Every row gives one point. Each copy is the shape, with its points in the same order, stretched, turned, moved and blurred by noise. Is it also mirrored, or only turned?
(in the rows, 128 means zero)

Shape (8 x 3):
[[ 96 142 127]
 [ 33 112 175]
 [139 161 168]
 [ 52 118 136]
 [104 140  72]
 [175  83 147]
 [107 117 133]
 [185 205 170]]
Copy 1, 8 rows:
[[119 129 147]
 [ 70  69 156]
 [156 113 104]
 [ 80 110 172]
 [126 177 170]
 [226 110 157]
 [139 121 146]
 [169 131  54]]
Copy 1 is: mirrored
Copy 2:
[[ 91 128 120]
 [ 45  56  94]
 [ 91 139 177]
 [ 82  86  92]
 [126 168 100]
 [194 106 151]
 [122 115 115]
 [ 92 186 215]]
Copy 2 is: only turned
Copy 3, 8 rows:
[[ 95 137 156]
 [ 60  74 195]
 [160 145 198]
 [ 64  98 171]
 [ 86 163  98]
 [187 100 121]
 [106 119 149]
 [183 190 199]]
Copy 3 is: only turned
Copy 4 (8 x 3):
[[ 93 116 134]
 [ 32  98 171]
 [131 108 175]
 [ 55 108 134]
 [116 122  89]
 [146  38 142]
 [102  90 133]
 [181 137 199]]
Copy 4 is: only turned

Shape (8 x 4):
[[175 147 169  24]
 [158 120  80 143]
 [152 164 128 133]
 [139 154 123 105]
 [133 113 135 129]
 [108 135 117 135]
 [133 127 182 124]
 [125 117  93 114]]
Copy 1, 8 rows:
[[214  78 173  51]
 [142 138 133 180]
 [145 155 144 123]
 [161 124 135 104]
 [119 111 142 145]
 [120 135 116 138]
 [107 113 162 112]
 [142 114 114 142]]
Copy 1 is: only turned
Copy 2, 8 rows:
[[ 53  72  85 105]
 [151 137  80 150]
 [111 156 107 139]
 [103 123 101 114]
 [126 120 133 157]
 [142 133 134 129]
 [ 94 117 138 161]
 [148 112 105 136]]
Copy 2 is: mirrored
Copy 3, 8 rows:
[[234 147 187  52]
 [142 114  89 156]
 [153 162 119 131]
 [156 147 126 106]
 [133 130 153 143]
 [111 134 127 131]
 [138 155 193 132]
 [133 109 114 125]]
Copy 3 is: only turned
Copy 4 (8 x 4):
[[128   7 150  43]
 [186 143 118 128]
 [141 133 161 107]
 [130 116 143  90]
 [128 107 131 138]
 [111 147 127 125]
 [ 95  83 162 142]
 [143 128 105 111]]
Copy 4 is: only turned

Shape, 10 rows:
[[109 157 145 166 173 135]
 [117 115  77  98  91 114]
 [243 173 202  94 145  99]
 [125  99 117 125  38 144]
 [127 144  95 115 123 111]
 [149 110 144 180 145  82]
 [157 156 126 125 112  84]
 [106 154 121 128  99 128]
 [131 110 148 138 144 140]
 [171 103 130 186 101 178]]
Copy 1 (10 x 6):
[[116 165 110 122 165  93]
 [110  64 117 138  81 148]
 [245 185  83  51  72  97]
 [129  65 184 102  64 167]
 [112 109  97 130 101 125]
 [104 121 124  84 144  67]
 [120 133  96  86  91 119]
 [110 122 123 114 109 151]
 [157 112 135 121 140 104]
 [147 128 199 113  80  89]]
Copy 1 is: only turned
Copy 2:
[[178 163 172  80 142  97]
 [101  99  81 152 118 105]
 [185 118 175 142 103 249]
 [ 98 157  68 196  89 116]
 [137 104 112 133 135 115]
 [169 123 198 118  95  92]
 [165  99 126 141 118 141]
 [146 144  89 134 125 111]
 [133 156 164 117 110 116]
 [121 191 173 185 116 119]]
Copy 2 is: only turned
Copy 3 (10 x 6):
[[116 127 143 102 190 163]
 [135  82  95 110  99 140]
 [ 26 106 206 131  88 128]
 [132 140  82 135  75 121]
 [111  93 120  99 126 146]
 [ 99 127 160 106 148 226]
 [ 65 102 135  99 114 169]
 [110 122 103 115 142 134]
 [133 135 145 131 137 153]
 [144 191 139 103 106 149]]
Copy 3 is: mirrored
